Each row of a before or after table is a point. The points were changed in one or more steps. Then noise was added and the rows were shuffled. The steps act on how far a point lies along the listed directions, d1 being the first. Write out the steps. A step turns or swaps two directions, mirrors them in a line or flattens them onto one, adds a multiple of one to another, or multiplies one. Angles are multiples of 10 degrees, from the lower direction toward the higher: turns from -170 to 170, lines from 10 to 170 but not 90. Use the fewest steps. Two steps may share a direction if one is a turn and the other turns, adds or multiplies; they go together, in the order done. Otherwise the lowest direction goes first.
In the rows, zero is written as 128.

Directions:
(1): [84 85]
(2): [171  84]
Before (11 x 2):
[[107  86]
 [ 84 191]
 [194  87]
 [148 130]
 [ 88 155]
 [100  61]
 [ 92 200]
 [146 130]
 [ 83 172]
 [112 169]
 [ 63 161]]
After (11 x 2):
[[ 69 119]
 [ 85 146]
 [138 145]
 [ 44 145]
 [150 149]
 [ 78 117]
 [143  84]
 [200 150]
 [160  71]
 [ 67 102]
 [ 60 146]]
Steps: turn d1 and d2 by 50 degrees

Directions:
(1): [ 65 113  91]
(2): [151 170  71]
(3): [ 95 188 159]
Before, 8 rows:
[[ 67 158 119]
 [ 56 130 181]
 [164 129 140]
 [201  84 167]
 [174 112 123]
 [114 103  53]
 [160 120  85]
 [189  83 155]]
After:
[[ 67 136  87]
 [142  44 111]
 [154 105 109]
 [139  92 102]
 [148  34 109]
 [115 191 157]
 [120 123  80]
 [115 149 212]]
Steps: turn d1 and d3 by 60 degrees; add -0.3 times d1 to d2

Directions:
(1): [ 90  67  96 120 122 198]
(2): [ 80 125 214  99 149 136]
(3): [171 132 172 145  56 171]
(4): [109  86 123  86  67  69]
Before (8 x 6):
[[117 136 121 146 110  98]
 [194 116  88 128  64 101]
 [159 214 122 161 203   7]
 [152 135  69 140 136 129]
 [ 74  95 108  99 182  69]
 [104 149  95 110 201 136]
 [ 84 114 132  99 111 149]
 [188 149 146 138 108  99]]
After, 8 rows:
[[165 110 117 109  74 105]
 [119 155  95 117 205 148]
 [185 146 154 131 111  95]
 [157 221 140 163 208  26]
 [ 85 117 109 103 107 148]
 [139 138  94 130 143 134]
 [112 135 123 150 116  98]
 [ 76 105  87 108 194  72]]
Steps: multiply d2 by 0.4; turn d3 and d4 by 10 degrees

Directions:
(1): [ 68 124 186 191 106 154 121 179]
(2): [ 54 182  85  78  99 137  95 137]
(3): [156 194 165 149 157 166  67  84]
(4): [170 175 116 136  63 181 188 137]
(5): [130 104 141 144  40  90  93  69]
Before:
[[102 174 110 103 103 147 174 156]
 [174 151 134 145 119 150 101  57]
 [132 199 111 112 103 185 152 133]
 [157 190 133 119 114 194 139 144]
 [133 177 134 138 127 183 164 150]
 [224 152 152 122 100 125  95  37]
 [129 137 120 104 145 134 115 111]
 [131 175 151 146  90 186 129 158]
 [195 114 114 126 131 133 156 102]
 [111 152 111 118 144 153 117 147]
 [174 167 131 113 170 127  90  65]
 [159 134 114 121 162 120 110  89]]
After:
[[ 89 180  98 101 102 160 110 145]
 [ 59 193  88  81  29 139 139 134]
 [185 176 140 115 193 135  92  67]
 [145 184 125 122  37 172 111 109]
 [106 165 141 143  35 157 111 129]
 [175 136 124 128 180 132 118  88]
 [133 176 135 145  59 167 154 115]
 [243  75 152 162 134 122 161  72]
 [121 160 118  94 143 147 110 108]
 [252 111 188 147 149  97  69  21]
 [ 93 219  94  95  23 164 113  93]
 [188 132 152 152 147 136  88  50]]
Steps: add -0.3 times d1 to d3; multiply d2 by 2.5; multiply d4 by 1.3; turn d4 and d5 by 50 degrees
